Every row gives one point. Examples show where two turns around zero, p and q, send a point. Where does a point land after both, in the order given? Backwards means that the second turn is done in reverse. Each puzzle has new turns, and all numbers are rounded.

Turn p:
[-0.75  2.42 -0.31] -> [-1.20  2.25  0.17]
[ 1.66 -1.31 -0.27] -> [ 1.92 -0.89 -0.26]
[-1.54  1.19  2.97] -> [-2.17  0.02  2.81]
[-0.99 -0.66 -1.43] -> [-0.61 -0.38 -1.72]
[ 1.81  0.07 -0.87] -> [ 1.86  0.61 -0.45]
[-0.19 -1.71 -0.08] -> [ 0.19 -1.62 -0.54]
Turn q:
[-0.51  0.93  2.21] -> [0.18 1.09 2.19]
[-1.36 -2.26  1.86] -> [-1.34 -1.86  2.27]
[ 1.33  0.84 -1.20] -> [ 1.18  0.50 -1.51]
[ 1.04 -0.57 -2.19] -> [ 0.40 -0.85 -2.30]
[-0.50  1.06 -0.68] -> [-0.42  1.12 -0.64]
Where do these land?
p, then q: [-2.66  0.81  1.79] -> [-2.61  0.50  1.97]
p, then q: [ 1.67 -0.92  1.80] -> [ 1.66 -1.34  1.53]
p, then q: [ 0.81 -0.82 -1.80] -> [ 0.76 -0.44 -1.95]
q, then p: [-0.18 -0.37  0.23] -> [-0.16 -0.41  0.16]
p, then q: [ 0.35  1.29 -2.01] -> [ 0.37  1.68 -1.69]

Turn p:
[-0.40  1.62 -0.57 -0.11 -0.74 -0.34] -> [-0.24  1.56 -0.61 -0.29 -0.91  0.13]
[ 1.65 -1.98 -1.57 -0.95 -2.63 -2.16] -> [ 1.43 -2.34 -1.50 -0.37 -3.23 -1.12]
[ 1.48 -0.64 -0.81 -0.69  0.41  1.75] -> [ 1.54 -0.94 -0.61 -0.31  0.90  1.56]
[-0.40  2.10  2.43  0.30  0.04  0.20] -> [-0.07  2.33  2.24  0.34  0.14 -0.07]
[-0.42 -0.67  0.03  2.63  1.16  0.11] -> [-1.26 -0.44 -0.17  2.34  1.25 -0.21]
[-0.40  1.54  0.69  1.54  4.09  0.08] -> [-0.58  1.92  0.06  1.27  3.90 -1.13]
[-0.47 -1.45 -1.31 -0.07 -0.55  0.27] -> [-0.67 -1.55 -1.01 -0.30 -0.43  0.53]
[-1.04 -0.52  1.11 -2.63 -1.77  0.09] -> [-0.15 -0.54  1.60 -2.65 -1.63  0.30]
Turn q:
[-1.96  1.10 -0.45  0.95  1.87  2.40] -> [-2.51  1.74 -0.54  0.81  0.68  2.17]
[-1.13  0.87 -0.01 -2.22 -1.00 -2.02] -> [-0.71  0.12  0.88 -2.31 -0.62 -2.25]
[ 1.46  0.64 -0.60 -1.27 -0.42  0.27] -> [ 1.46  0.63 -0.57 -1.38  0.05  0.04]
[-0.43 -1.67 -0.23 -2.23 -0.23 -1.43] -> [-0.30 -2.07  0.02 -2.00  0.42 -1.23]
[-1.58  1.06  1.22 -1.41 -1.94 -0.75] -> [-0.72  0.38  2.28 -1.64 -1.42 -0.91]
[ 1.25 -0.99  1.81 -0.22  0.81 -1.77] -> [ 1.20 -1.19  1.14  0.58  1.71 -1.49]
[ 1.35  1.62 -0.48  2.56  1.90  0.11] -> [ 0.57  2.12 -1.35  2.70  0.97 -0.10]
[-0.91 -1.94 -1.42  2.07 -0.21  1.73] -> [-1.04 -1.44 -1.51  1.63 -1.18  2.11]
[ 1.94 -0.70  0.17  1.77 -0.79  1.45] -> [ 2.04 -0.30 -0.34  1.62 -0.61  1.66]
Where do these land?
p, then q: [-1.53 -2.03 -1.93  1.43  0.59  0.15] -> [-2.54 -1.75 -1.56  0.49 -0.42  0.50]
p, then q: [-0.08  1.18 -1.16  0.36 -1.58 -0.52] -> [ 0.17  0.86 -0.45 -0.47 -2.11  0.10]
p, then q backwards: [ 1.47 -0.71 -0.41 -0.53 -1.18 -0.68] -> [ 1.06 -0.76 -0.59  0.27 -1.63 -0.43]
q, then p backwards: [-2.04 -0.40 -0.19 -1.22 -0.41 -1.31] -> [-2.03 -1.13  0.34 -0.79 -0.18 -1.24]
p, then q backwards: [0.40 0.42 3.71 0.04 1.16 2.58] -> [ 0.42  0.51  4.37 -0.43  0.71  1.38]
q, then p: [-0.35  0.35 -2.01 -2.12 -0.37 -0.44] -> [ 0.25 -0.06 -1.24 -2.59 -0.82 -0.36]
q, then p: [2.13 1.20 1.99 2.03 1.80 0.22] -> [ 1.00  1.74  0.11  3.06  1.95 -0.36]

Turn p:
[ 0.82 -1.21  0.76 -0.05 -2.82 -2.06 -2.50  0.60] -> [ 1.99 -0.56  0.59 -0.80 -1.45 -1.39 -3.32  1.08]
[-2.62 -0.12 -1.59 -1.04 -0.31 -0.39 -1.78 -0.74] -> [-2.48  0.34  0.26 -1.17  0.18  1.00 -2.10  1.14]
[ 0.07  1.54 -0.05 -1.98  1.77 -0.22 -0.50 -0.88] -> [-0.75  1.20 -0.32 -1.67  2.12 -0.16  0.17 -1.02]
[ 1.86 -1.36 -0.30  0.42 -2.21 -2.65  0.67 -0.79] -> [ 0.79 -0.42 -1.20  1.09 -1.74 -2.98 -1.77 -0.30]
[-1.49  2.26 -1.02 -0.49  0.85  2.37  1.75  1.23] -> [-1.51  2.19  1.02  0.14  0.12  1.71  2.89  0.27]
[ 0.89 -0.43 -0.23  0.66  0.33  1.91  1.95 -0.86] -> [-0.15 -0.18 -0.59  1.66 -0.58  0.85  1.52 -1.80]
[-1.78  1.39  0.85  2.48  1.27  0.20  0.69  1.90] -> [ 0.02 -0.59  1.47  1.13  1.23  0.48  2.36  2.57]
[ 0.04  0.09 -0.98 -0.67  2.45  0.55  0.63  1.60] -> [-0.18  0.56 -1.59 -1.12  0.63  0.97  2.17  0.71]
[ 0.90 -1.83  2.86  1.05 -0.90 -0.03  1.46  0.05] -> [ 1.60 -2.67  0.90  0.74 -1.35 -1.20  0.91 -1.10]
[ 1.33 -0.34 -0.29 -0.39 -0.43  0.31 -2.37 -2.10] -> [ 0.71  0.13 -0.57  0.00  0.84  0.71 -2.83 -1.54]
Turn q:
[ 0.19  0.47 -0.25  2.34  0.34  0.81 -0.48 -0.65] -> [ 0.89  1.14  0.40  1.07 -0.24  1.39 -1.18 -0.66]
[-3.54  1.57  1.11  1.41  0.80 -0.61 -0.63  0.47] -> [-3.20  0.48  1.23  0.54  0.82  0.87 -1.51 -1.97]
[ 0.40  0.10 -0.44 -0.79 -0.18  1.23  1.30 -1.13] -> [ 0.79  0.11 -0.02  0.18 -0.02  0.66  2.10  0.05]
[-0.44  1.48 -1.52  0.66  1.16  0.51 -2.19  0.81] -> [-0.07  1.89 -0.70 -0.01  2.26  0.30 -1.68 -0.30]
[ 0.58 -1.37  1.95 -0.90  3.01 -0.26 -1.77  1.36] -> [ 0.73 -2.86  0.87 -0.14  2.48 -1.13 -1.99  0.18]
[ 1.02 -1.61 -1.08 -0.20 -1.47  0.79 -1.81 -0.54] -> [ 1.22 -0.27 -2.33 -0.73 -0.50  1.13 -0.62  1.32]
[ 0.11  1.58  0.63 -1.36 -1.64 -0.80 -1.29 -0.94] -> [-0.38  0.47 -0.40 -3.03 -0.44  0.17  0.19 -0.82]
[ 0.52 -2.71 -0.50 -0.78 -0.50  0.90  1.10  0.42] -> [ 0.50 -1.60 -0.98  1.13 -0.57  0.01  1.13  2.07]
[ 0.56  1.49  0.80  0.58 -1.79 -1.06  6.12  1.26] -> [-1.20  1.53  3.57  1.30 -3.43 -2.16  3.36  0.94]
[ 0.60 -1.01 -0.69 -0.95  0.26 -1.49 -0.34 -1.04] -> [ 0.70 -0.89 -1.62 -0.30 -0.37 -1.21  0.20 -0.77]
Where do these land?
p, then q backwards: [ 1.25  1.18 -1.34  0.40 -0.38  1.84 -1.27  0.38] -> [ 0.43  0.91 -1.22  1.92 -0.14  1.74 -0.64 -0.74]
q, then p: [-1.73 -1.10  0.71 -0.69  0.66  0.50 -1.20  1.65] -> [-0.67 -1.59 -0.52 -1.25  0.32  1.66  0.24  1.52]
p, then q: [-0.42  1.69  1.71 -0.67 -0.87 -2.10 -0.02  2.09] -> [-0.58 -0.91  1.72 -1.78 -0.34 -2.90 -0.23  0.26]
p, then q: [ 0.41 -1.42 -2.04 -2.42  1.53  0.80  1.65 -0.41] -> [-1.11  1.46 -2.21  0.47  0.16  0.73  2.94 -0.65]
q, then p backwards: [ 0.23 -0.02 -1.08  0.20  1.82 -1.52 -1.62 -0.09] -> [ 1.83  0.10 -0.09 -0.21  0.23 -1.40 -0.73 -1.89]
p, then q: [-2.49 -1.33 -0.06 -0.52 -0.06 -3.17 -0.55  1.35] -> [-2.75 -1.37 -1.18 -0.70  0.58 -2.08 -0.86  1.92]
q, then p: [-1.70 -0.20  0.34  2.81 -0.40  0.59  2.44 -1.34] -> [-0.04 -0.86  2.66  3.17 -0.62  0.79 -0.15 -0.53]
p, then q: [ 3.21  0.28  0.26  1.05 -2.16  0.14 -1.12 -1.47] -> [ 2.95  1.16 -0.48 -1.17 -1.04  0.56 -2.24 -1.27]
q, then p backwards: [ 0.17  2.28  1.58 -0.91 -1.19  3.06  0.47 -1.57] -> [-1.04  1.12  1.24 -1.31  1.20  3.26 -0.52  2.03]
q, then p backwards: [ 1.07 -1.38 -0.06  0.76  1.05 -0.14  1.22 -0.58] -> [ 1.17 -0.51  0.87  1.75 -0.82  0.04  0.66  0.12]
